Each row is a point. Each copy is the shape, with its points in the same order, stretched, turned, moved and blurred by noise. Some copies are also mirrored. Which?
(in the rows, 128 means zero)

Shape (8 x 2)
[[131 183]
 [149 218]
 [163 109]
 [119 181]
 [ 72  75]
 [ 97 120]
 [113  97]
 [120 102]]
Copy 1 (8 x 2)
[[143 176]
 [126 211]
 [101 105]
 [153 173]
 [191  66]
 [168 113]
 [153  92]
 [146  97]]
Copy 1 is: mirrored
Copy 2 (8 x 2)
[[168  91]
 [208  85]
 [123 162]
 [159  96]
 [ 38 122]
 [ 90 122]
 [ 79 136]
 [ 91 134]]
Copy 2 is: mirrored

Shape (10 x 4)
[[119 100 116  63]
 [130 133 170 163]
 [159 195 133 134]
 [109 151 138  67]
 [106  94 169  80]
 [137 108 108 146]
 [159 187  73 201]
 [120 140 112 215]
 [105 111 169 144]
 [ 71 174 163 154]]
Copy 1 (10 x 4)
[[138  88 158  68]
 [ 71 131 124 136]
 [101 151  55  94]
 [103 111 130  43]
 [ 85  76 170  84]
 [136 133 135 137]
 [149 207  60 151]
 [120 192 123 167]
 [ 78 122 157 124]
 [ 58 178 140  87]]
Copy 1 is: mirrored
Copy 2 (10 x 4)
[[153  98 108  79]
 [115 125 184 159]
 [177 183 148 149]
 [144 150 134  78]
 [117  89 161  78]
 [139 107 122 159]
 [163 180 103 224]
 [103 138 135 220]
 [ 95 109 172 135]
 [ 71 181 165 141]]
Copy 2 is: only turned
Copy 3 (10 x 4)
[[116 108 102  64]
 [126 152 117 180]
 [187 104 168 156]
 [122 110 150  70]
 [ 96 151 103  82]
 [144 102  82 152]
 [211  50 136 206]
 [149  86  95 222]
 [ 94 145 111 160]
 [ 90 106 158 179]]
Copy 3 is: mirrored
Copy 4 (10 x 4)
[[103  98 111  80]
 [129 114 215 149]
 [129 203 185 115]
 [ 72 133 150  64]
 [ 83  69 160  81]
 [141 126 135 157]
 [151 230 154 197]
 [132 154 177 207]
 [ 91  91 189 131]
 [ 53 143 212 141]]
Copy 4 is: only turned

Shape (9 x 6)
[[116  98 115 187  96  95]
 [229 111  98 195  26 165]
 [ 99 120 150  26 115 136]
 [177  71  92  89 106 132]
 [152 136  74 185  66 154]
 [108 140 139 123 170 156]
 [174 151  96 132  98 113]
 [133 134 168 112 134 126]
 [ 84 117 152  80 149 148]]
Copy 1 (9 x 6)
[[126  82  99 216 111 127]
 [235 120  80 193  37 202]
 [ 91  59 153  37 133 125]
 [177  69  77 105 138 139]
 [157 150  76 181  85 168]
 [121 138 168 134 171 145]
 [167 139 108 135  87  99]
 [127 107 181 124 127 132]
 [ 80  97 161  86 171 144]]
Copy 1 is: only turned
Copy 2 (9 x 6)
[[110 131  85 161  87 120]
 [202  92  53 165  82 223]
 [103  83 172  38  93 119]
 [126  44  78  85 111 148]
 [122 133  77 140  92 203]
 [ 85 113 168 118 146 137]
 [155 131  90  94 123 158]
 [142 107 164 113 126 120]
 [ 73  97 178  89 119 118]]
Copy 2 is: only turned
Copy 3 (9 x 6)
[[ 94 108 119 138  54 111]
 [210 162 153 177  51 204]
 [142 131 161  19 163 123]
 [197  93 109  94 120 154]
 [147 169 115 156  95 163]
 [ 99 116 158 129 190 115]
 [178 159 129 131 120 105]
 [130 113 182 108 140  98]
 [104 106 154  72 178 125]]
Copy 3 is: only turned
Copy 4 (9 x 6)
[[ 93  96 100 192 127 117]
 [132  33 122 192  40  11]
 [116 160 138  30  86 143]
 [145  89  81  75 102  67]
 [108 107 139 193 101  33]
 [130 131 179 103 162 147]
 [165 128 113 151 100  76]
 [138 115 151 113 110 159]
 [103 142 163  64 134 159]]
Copy 4 is: mirrored

Shape (15 x 9)
[[113 156 153 133 170 119 177 129 115]
 [183 150 127 152 133 173 126  80 198]
 [182 144 122 115 157 147 126 160 104]
 [144 139 102 206 106 165 110 104 159]
 [181 140 152 175 147 129 131 146 173]
 [168 181 102 165 167 134 159 130 128]
 [124 100  61  99 125  89 134 120 148]
 [141 208 143  85 155  67 147 141  94]
 [ 89 122  69 171 104 132  84 111 155]
 [ 94 160  69 174  77 122  94  94 196]
 [159 132 135 143 134 140 121 148 146]
 [120  97  73 178  40 129  91  52 157]
 [145 167 118 104 108 118 185 172 124]
 [153  92  63 129  96  37 144 151 105]
 [109 188 142 117 143  87 149 160 110]]
Copy 1 (15 x 9)
[[130 155 157 119 188 141 133 148 121]
 [124 116 157 109 141 106 186  82 210]
 [139 123 166  90 117 130 178 140  94]
 [ 77 123 155 177 116  83 176 103 172]
 [151 112 177 134 142  77 161 149 173]
 [127 157 150 129 150 104 207 137 123]
 [117 132  65  98 108 125 145 147 146]
 [176 214 139  74 149 115 126 130  80]
 [ 51 127 110 154 109  77 134 116 153]
 [ 56 177 110 153  93  60 136  94 196]
 [129 112 170 117 120 106 147 140 144]
 [ 79 116  72 200  66 107 136  70 191]
 [141 193 151 114 112 160 149 168 137]
 [167 144  59 145  74 110 129 184 107]
 [136 204 158 106 151 109 109 154  98]]
Copy 1 is: mirrored
Copy 2 (15 x 9)
[[ 97 139 169 147 140 118 166 175 133]
 [148 150 169 122 130 155 164  56 204]
 [179 165 149 113 123 155 168 154 130]
 [146 129 111 183 114 172 158  71 186]
 [168 150 171 156 105 137 155 131 204]
 [147 181 144 159 141 134 196 127 160]
 [156  93  94 124 164  90 138 105 130]
 [116 199 157 117 118  69 139 160  93]
 [136 104  73 183 150 145 106  74 154]
 [113 126  65 178 135 116 105  41 187]
 [158 140 145 134 114 147 142 133 166]
 [133  69  71 170 104 136 132   7 145]
 [122 157 105 101  97 106 174 169 150]
 [183  94  76 154 109  62 159 130 111]
 [104 172 134 143 116  92 128 177 124]]
Copy 2 is: only turned

Shape (16 x 11)
[[130  97 137 164 153  93  84 106 133 157  96]
 [135 170 142 101 148  72  85 155 204 149 139]
 [121 174 140 223 132 205 133 161 112  85 133]
 [116 162 136  94 122 127  91 149 112  20 142]
 [125 124 192 110 178  89  81  98 119 154  96]
 [249 118 121 138 132  89 150  85 108 123 114]
 [123 155  96 125 124 112 180 144 105 136 120]
 [201 142  44 212 127 179 236  57 140 149 120]
 [128 102 115 112 204 117 167 126 139 137 123]
 [118 121 170  94 160  80 230 162 174 125  97]
 [127 116 166 126 139 119  98  54 110 161 111]
 [123 104 160 101 138  74 113 118 151 146 228]
 [123 111 139  92 125 123  80 163 185 151 126]
 [147 116 183 150 122  83 103 116 205  97 101]
 [130 126 164 103 134 156  99 160 153 136 155]
 [134  90 134 176 109 121  77  94 110 164 168]]
Copy 1 (16 x 11)
[[105 159 151 146 127 124  86 118 106 177  94]
 [134 180 167  60 165 152 109 174 135 205 123]
 [134 123 231 171 124 147  72 147 152  45 197]
 [174 148 222 135 103 119 154 204 108  92 103]
 [124 147 178 120 161 150 118 104  73 188  65]
 [218  86 147 147  96 103 121  95 112 216 147]
 [152 129 127  77 132 109 120 124 115 102 159]
 [209 119 101 145  92 130  87  47 210 110 205]
 [155 120 106 107 188 140 107 132 143 122  94]
 [137  70 155  16 205 100 121 125 173 128  81]
 [125 147 161 139 111 164 133  73  85 178  82]
 [100 117 127 112 165 173 198 167 122 194 124]
 [112 137 157  81 124 174  84 184 124 172  94]
 [120 132 223 108 124 115 106 141 173 196  72]
 [125 104 179 103 137 194 106 175 118 141 120]
 [ 86 135 142 180  92 160 127 126  98 175 144]]
Copy 1 is: mirrored
Copy 2 (16 x 11)
[[138 121 136 145 124  93  79 115 165 150 127]
 [135 136 132  44 118 146 100 172 188 115 136]
 [ 91 184 109 203 121 157 174 188 109  64 107]
 [110 153 178  94  82 137 195 182  83 115 178]
 [136 139 176 107 161 112 111 117 163 182 139]
 [246 167 156 150  68 133  97 102 114 144  86]
 [149 145  92  93 105 105 161 133 114  96  66]
 [201 190  46 195  59 163 143  55 124  70  50]
 [185 106 102 125 126 117 177 111 178 146 116]
 [170 113 150  69 111 118 195 126 218 100  41]
 [134 150 160 124 152 128 100  63 131 156 141]
 [191 113 156  69 157 104 111 112 160  67 191]
 [126  78 141  82 124 159  99 155 158 118 137]
 [130 139 191 119  77 141 102 128 208 108 129]
 [137 101 148 106 146 171 133 159 133  97 142]
 [153 125 142 155 141 101  64 100 113  89 160]]
Copy 2 is: mirrored
Copy 3 (16 x 11)
[[ 80  91 183 111 134 129  95 112 139 165  71]
 [ 90  97 167  89 166 128  75 208 192 147 118]
 [ 62 185 168 218 153 169 159  92 154 103 145]
 [ 64 116  85 168 151 144 113 177 107  55 114]
 [ 89  96 161  94 162  81  68  88 168 132  82]
 [129 130 213  92 153 121 142 167  72  95  58]
 [100 158 123 114 123 137 164 159 102 138 127]
 [112 216 215  95 109 193 234 129 104  96  72]
 [113 109 127  88 189 134 167 128 136 137  82]
 [100  83 136  91 165 101 213 162 160 110 139]
 [ 85 114 173  67 126 108  87  71 130 104  79]
 [ 68  65 163  46 190 151  71 164  94 139 154]
 [114  69 143 105 132 167  83 162 182 142 119]
 [ 54  65 189 116 132 131 125 161 178  97  85]
 [111  96 143 123 166 166  89 131 157 116 138]
 [ 79  98 194  94 130 167  71 109  93 149 105]]
Copy 3 is: mirrored

Shape (15 x 12)
[[117 120 119  72 129 143 139 134 126 103 131 119]
 [132  98 133 163 114 166  98 140 124 134 177 138]
 [142 172  54 159  99 146  99 151 118 137 114 139]
 [111 103 140 151 118 124 106 126 129 133 120  83]
 [113 137 132 169 113  69 115 123 121 154 115 160]
 [107 108 136 153 140 150 147 118 139 132 117  67]
 [171 185 137 117 171 128 145 153 112 134 119 153]
 [183  99  77 120 101 138 130 116 137 103 147 149]
 [109 108 121 164 214 155 105 129 143 131 113 101]
 [140 171 124 162 112 163 128 126 196 157 169 137]
 [127 100 124 131 107  71 122 178 119 140 110 142]
 [110 149 122 172 163 137  97 142 117 122 132 136]
 [104 110 133 132 102 151 169 132 137 172 145 134]
 [161 153  96 115 128  38 161 148 114 151 200 157]
 [111 121 110 135 108 147 220 150 150 107 154 125]]
Copy 1 (15 x 12)
[[100 114 128  92 133 138 105 160 103 110 131  99]
 [183 131 115 137 128 166 145 113 117 120 174 102]
 [160 178  55 113 126 127 138 146 158 129 120 171]
 [125 118 115 139 118 143 118  92 140 135 121  79]
 [135 147 141 137 114 115 122  63 131 121 102 170]
 [ 86 110 102 116 121 140 142  99 152 126 133  69]
 [103 174 147  79 155 144 176 128  96 137  99 164]
 [183 121 110 103 153 124 139 151 145  75 108 115]
 [ 77 135 105 136 197 169 141 103 140 146 154 114]
 [144 174 104  77 112 201 151  98 174  93 144 140]
 [138 134 171 147 110 105 112 121 146 142 114 133]
 [118 173 103 140 154 150 138 102 113 135 148 145]
 [123  94 133  94  89 143 146 108 152 121 163 125]
 [161 190 180  59 133  64 135  94 124 102 134 153]
 [ 97 126 129 101  84 117 168 156 153  68 157 105]]
Copy 1 is: only turned
Copy 2 (15 x 12)
[[100 125 117 112 105 110 140 141 117 151 123  94]
 [123 108 134 153 142 205 126 140 101 138 156 143]
 [139 164  81 139 120 227  81 115 136 129 100  97]
 [106  95 161 175 125 142 100 129 140 143 125 124]
 [118 136 106 149 136 142  74 107 148 104 123 191]
 [103 116 173 181 131 134 140 122 141 152 102 112]
 [166 176  99 100 132 129 143 181 122 110  76 146]
 [146  91  66 124 128 170 147  90 109 119 121  93]
 [ 92 108 180 127 181 167 126 150 166 137  71 130]
 [195 173 125 137 153 183 131 116 143 171 159 139]
 [104 102  88 161 111 142 108 154 163 123 126 161]
 [106 152 141 136 162 181  97 150 145 109 110 140]
 [114 143 124 161 107 152 155 117 112 177 130 167]
 [144 162  19 168 191  99 129 137 106 133 129 173]
 [108 175  97 175 120 135 212 109 137 139 133 115]]
Copy 2 is: only turned
Copy 3 (15 x 12)
[[116 132 104  96 120 154 133 127 125 108 141 128]
 [146 103 168 150 124 173 118 113 144 121 155 113]
 [154  94 139 157 141 102 145 181  93 127 138 107]
 [101 113 143 132 121 124 111 115 153 141 122 104]
 [112 138 164 165 125  75 140 133 120 143 136 176]
 [ 93 117 102 149 113 137 128  99 153 152 122  86]
 [156 196 122 154 132 112 158 123  99  90 145 110]
 [182  90 115 127 128 138 132 137 162 100 143 155]
 [ 91 135 110 178 175 149 118  77 122 102 129  85]
 [163 117 174 144 149 153 201  91 128 166 171  96]
 [107 154 136 133 134 100 105 170 148 139 153 167]
 [104 134 153 174 140 130 138 116 110  98 141 103]
 [129 126 117 148  96 167 141 115 133 188 150 132]
 [143 158 127 128 105  76 135 138 125 108 249 178]
 [119 130  97 157  81 169 178 137 170 144 173 129]]
Copy 3 is: mirrored
Copy 4 (15 x 12)
[[126 126 152 106 138 162 131 174 121 126 132 119]
 [ 72 111  81 138 130 127 103 122 137 103 147 114]
 [121 183  78 131  87 166  81 141 153 163 135 100]
 [126 122 129 125 120 119 152 122 127 128 140  57]
 [113 158 158 146 110  83 110  91 129 173 147 101]
 [140 118 115 143 143 139 194 116 132 127 132  81]
 [122 193 124 134 158 127 111 151  83 149 100 158]
 [126 121  85  98  81 166  92 119 121 122 134 146]
 [139 128 100 174 179 173 133 108 104 113 118  74]
 [ 93 180  93 141 139 135 131  99 190  91 151 152]
 [148 125 147 120 109  78  83 132 127 172 127  99]
 [104 155 108 176 142 137 109 131 110 131 135  95]
 [ 91 107 127 122 149 122 153 126 173 158 134 133]
 [153 166 117 106 138  76  89 117 111 183 202 184]
 [143 100 110 158 125 133 171 146 164 138 147 182]]
Copy 4 is: mirrored

Shape (15 x 12)
[[175 126 209 156 144 149 127 126 135 138 115  66]
 [101 137 195 209  44  95 113 114 109  78  98 125]
 [153 115 121 113 110  79  86 182 151 134 168  61]
 [146 183  90 131  84 111  97  52 193 137 116 164]
 [148 200 173  92 149 147 148 163  96 102 189 161]
 [183 106 102 187 172 123  90 147 167 156  90 126]
 [144 130 207  87 119 133  97 110  96  86 105 181]
 [111  97  83 183 113 124 120  72 139 164 143 191]
 [169 111 123 115 138 190 147 172 142 157 155 144]
 [ 79 131 153 149 153 139  88  69 136  83 190  88]
 [129 131 152 129 116 117 141 171 107 184 109  64]
 [ 71  81 193 195 138  90 192  80  68 106 127  86]
 [159 174  90 130 100 151 117  60 149  59  86 176]
 [128 128 105 149  72  46 179  86 174 112 152 122]
 [148  98  70 158  53  63 180  56  63 171 184 171]]
Copy 1 (15 x 12)
[[145 123 153 108 103 201 170 124 121 110 121  87]
 [188 133 198 167 122 114  90  75 127  78 186 103]
 [ 94  83  80 160 128 132  93 180  94  99 120  45]
 [172 112 111 172 139 122 112 132 218 157 147 142]
 [123 153 158  75 172 106 139 154  50 146 122 163]
 [111 107 111 219 157 222 110 164 169  97  90 144]
 [210 132 171  81 165  88 102 108 134 105  79 155]
 [112 102 160 201  91 114  76 146 213 102 163 190]
 [116 163 128 126 106 179 107 203 142 118 113 155]
 [ 91  50 135  81 120 135  78  71 136 133 183 102]
 [ 92 155 137 173  77 136 160 130 123 105 108  71]
 [105 118 188 127  66  95 159  61 131  21 201 113]
 [201 156  89 142 163 143  98 102 179 130 154 190]
 [121 107 114 174 122  81 143 176 164  71 231  97]
 [139  95 124 217  21   7 122 159 156  54 205 207]]
Copy 1 is: only turned
Copy 2 (15 x 12)
[[179 152 142 155 169 148 147  90  39 126  90  89]
 [ 81 181 132 140  83 158 182  89  24 109 140 161]
 [162 112  82 138 112  47 159 169  61 137 105  78]
 [125 165 112  54 130  98  84 134 111  76 168 151]
 [136 148 174  88 148 166 202 184 194 158 126 136]
 [155 137 115 146 121  86  67 145  65 172 114 140]
 [152 157 191 118 127 199 177 194  82  92 137 135]
 [111  92 135 122 107 120  80  99 143 101 179 160]
 [179  90 132 109 101 148 125 130 158 150  94 137]
 [134 158 108 164 121 143 143 101 138  79 194  37]
 [118  88 104 125 156 131 157 118  68 136  79 107]
 [ 80 125 150 247 164 169 194  67  89  80 131 116]
 [129 198  86 100 103 169 111 161 113  91 176 204]
 [ 98 135  95 152 131  58 161 115 110  64 128 160]
 [ 97  41 101 120 152  75 199 128 110  95 192 229]]
Copy 2 is: only turned

Shape (18 x 12)
[[ 92 211 167 117 113 134 159  96 138 197 103 114]
 [182 173 195 116 127 168 152  96 136 173  85  97]
 [153 190 189 159  91 138 184 117 174 187 131  95]
 [131 176 119 111 105  81  62 130 171 143 100 137]
 [ 88 109 132 155 151 191  84 179 123 121 198 167]
 [125 165 169 176 157 152 157 117 177 148  97  53]
 [ 72 130 114 176  98 168 137 176  42 122 159 152]
 [110 150 159  66 101  61 116 134 158 190 130 136]
 [156 158 124 164 157 136 164 135 139 213 111 123]
 [117 167 139  93 124  89 134  88 130 178 116  95]
 [172 184 143 147  94 155 179 116 178 150  86  86]
 [122 122 142 121 115  55  60 101 109 104 134 176]
 [102 168 113 160 109 151  80 120  84 157 189 132]
 [ 76 115 113 169 124 156 144 105 123 146 193 176]
 [121 122  90  97 114 120  95 129 110 114 186 127]
 [136 223 133  83 135  86 130 105 136 127 122 156]
 [153 202 173 126 126  71 140 122 131 167 145 104]
 [ 67 117 108 125 145 112 104 167  95 111 197 168]]
Copy 1 (18 x 12)
[[104 141 144 109  51 152 153  63  55 131 161 178]
 [102 122 130  83  59 185 102 113  91 115  74 189]
 [143 132 140 150   7 188 116 112 107 105 147 171]
 [ 90  84 134 122  85  96 121  62 161 148 119 129]
 [199 133 233 147 189 137  96 114 150 121 116 131]
 [ 62 150 168 171  67 144 113 140 110  85 120 151]
 [200 174 175 175 174 150 133  80  79 155 123  77]
 [133  74 137  76  56 113 136  98 123 184 155 132]
 [121 143 130 158 117 158 114 140 124 149 164 200]
 [ 95  98 114  93  78 127 121  91  86 138 168 144]
 [ 96 128 115 144  36 170 141 110 143  87 117 156]
 [164  40 126 144 123  62  99  66 108 152 102 121]
 [175 129 171 155 154 158  62  37 102 134 165 134]
 [200 101 194 189 160 137 146  96 101  98 175 144]
 [174  89 125 101 149 121  99  88 138 115 147  86]
 [134 141  85  88  72  87 149  48 115 120 137 164]
 [136 128 104 122  32 115  91  81 101 147 162 157]
 [194 127 173 136 166  80 133 100 115 139 162  97]]
Copy 1 is: mirrored
Copy 2 (18 x 12)
[[107 186 133 179 123 125 181  91  22 167 131  77]
 [160 160 191 164 151 146 145 114  22 168  66  68]
 [149 155 171 205 160  96 190 116  61 170 136  53]
 [ 92 193 140 179  69 129  98 166 127 169 107 120]
 [148  88 117 123 142 170 102 137 131 112 221 204]
 [110 119 145 206 204 136 160  72  96 181  92  79]
 [126  54  57 112 133 153 154 165  71  69 198 151]
 [ 82 208 148 131  72  59 105 140  75 189 133 125]
 [188 149  97 175 181 100 164 140  56 189 112 109]
 [ 90 200 118 132 114  92 134 103  61 155 101  92]
 [165 131 163 199 134 131 188 116  93 171  85  43]
 [ 76 185 133 144  78 102  70 175 125  78  99 183]
 [125 152  79 137 134 158 124 149  84  82 206 123]
 [158 119  82 149 124 104 146  96 109  74 196 177]
 [113 152 102  78  89 125 105 143 147  98 161 143]
 [103 230 165 140  91 145 180 155  95 130  99 130]
 [ 91 213 157 152 159  99 165 163  72 150 120  94]
 [ 91 126  88  87 118 119 119 149 136  91 199 208]]
Copy 2 is: only turned

Shape (15 x 12)
[[ 88 182 179 172 146 132 123  81 141 113 139 160]
 [193 133 129  99 133  88  94 131 127 130 156  86]
 [138 146 170  64 146 139 113 145 100 188 143 101]
 [118 107 143  47 149  99 100  87  76 143 150 118]
 [ 90 182 155 175 155 135 112  88 116 101 111 179]
 [136 119 106 146 102  38 167 171 138 137 105 117]
 [168 134 109  77 164 123 157 107 153 154 134  91]
 [185 112  82 156 129  91 144 147 141 148  99 144]
 [154 109 165  42 160 130 123 142 124 135 179 140]
 [143  84 103 142 122 134 153 122 153 125 137  80]
 [183 180 141 180 104 124 174 134 163  63  38 132]
 [ 97 214 163 119 112 123 117  68 125 113 152 186]
 [149 124  92 124 176  92 157 166 138 118 126  84]
 [112 131 100 170 119  61 120 164 202 119  51 136]
 [146  96 162 106 164  62 131  91 125 162 151 120]]
Copy 1 (15 x 12)
[[118 175 188 115 121  73 131  71 116 136 145 121]
 [166 109 142  73 127 166 130 156 164 140 143 146]
 [172 144 114 128 107 184 169  82 118 164 161 142]
 [163  93 122  79 151 195 131  92  87 121 169 122]
 [112 178 152 107 120  62 115  60  92 123 134 130]
 [107  56 117 111 128  90 126 136 163 146 102 140]
 [170 126 126  91 131 143 173 135 168  83 166 138]
 [156 113  99 109 133  97 114 147 187 109  93 128]
 [181 116 145 114 110 209 136  82 120 108 143 176]
 [150 111 159 134 140 120 133 178 144  90 140 117]
 [138 125 153  80  23  25 158 148 165  85  99 108]
 [108 161 157  91  93  96 104  31 124 140 154  94]
 [121 102 116 104 133 120 151 172 156 101 139 197]
 [ 76 119 125  88 128  84 163 145 188 124  37 124]
 [177  84 151  82 186 135 139 100 135 141 133 150]]
Copy 1 is: only turned
Copy 2 (15 x 12)
[[153 142 164 117 155  93 123  65 190 125  76 189]
 [148 124 104  97 167  71 109 115 115  93 198 118]
 [104 146 159  80 137 109 116  63  84 131 165 103]
 [128  66 148 108 150  98 151  73  86 122 186 150]
 [163 138 178 140 142 108 115  86 180 111  80 202]
 [112 104  72 169 160  82 134 158 106  46 123  93]
 [121 142  75  96 134 162 118  93  90 106 160 152]
 [137 143  67 167 115 124 105 173 112  95 139 110]
 [116 125 148  45 163 132 166  98 107 133 182 140]
 [113 102  81 123 164 156  83 116 146 114 133 104]
 [234 178  99 139 143 158 118 119 144  51  56 157]
 [174 132 163 103 106  79 171  48 184  99 115 203]
 [100 133  89 117 190 141  93 143 108  58 143 136]
 [137 106  56 150 141  98  89 198 112  61  53 141]
 [120  94 102 136 181  77 145 101  94 146 163 145]]
Copy 2 is: only turned
Copy 3 (15 x 12)
[[ 60 120 116  76 108 139 136  82 176  73 112 105]
 [165 143 123 113  93  67  99 140 157 144 108  93]
 [177 126 185  72  76 119 161 132 173 168 115 101]
 [123 114 130  56  40  88 154 144 133 179 155 102]
 [ 60  86 101  95  90 162 121  85 150  59 114 106]
 [156 104  77 163 125  70 181 118 151 133  76 123]
 [167 122  97  87 135 119 102 139 169 189 138 136]
 [166  89  91 157 143 105 101  97 126 146 108 131]
 [158 114 167  33 125  86 146 153 135 154 114 113]
 [114 142 113 148 154 111 111 151 123 164 108 135]
 [135 111  50 133 126 162  76  99 145  76   7 154]
 [ 88 139 116  40  63 128 122  72 178  59 144 137]
 [167  89  79 133 150 117 130 172 143 147 107  88]
 [106  44  65 178 148  91 141 117 176 115  46 177]
 [117 119 110  80 109  64 157  97 164 182 116  74]]
Copy 3 is: mirrored
Copy 4 (15 x 12)
[[125 179 109 186 145 151 155 114 186  78 169 164]
 [179 154 125 101 109  90  78 107 156 164 110 129]
 [112 164 175  99  95 147 103  76 117 162 106 166]
 [109 152 159 123 146 110 105  96  87 158  50 166]
 [148 157 123 206 147 163 144 145 170  99 167 152]
 [121 143 101 116 110  47 118 178 177 170 184  63]
 [122 114  93  91 102  98 140 103 152 196 102 157]
 [170 128  79  98 112 102 111 179 153 178 162  64]
 [146 135 163  53 129 125 113 130 132 129  80 178]
 [129  83  95  92 129  93 143 112 156 125 132  96]
 [241 155 104 164  59  84 188 164 204 138 232  99]
 [124 202 102 194 129 142 119 113 140  73 173 202]
 [134  83 111 113 108  86 120 157 210 215 125 114]
 [135 161  73 159  82  85 138 218 207 143 135  26]
 [117 179 109  94 175  91 148 111 139 165  89 116]]
Copy 4 is: mirrored
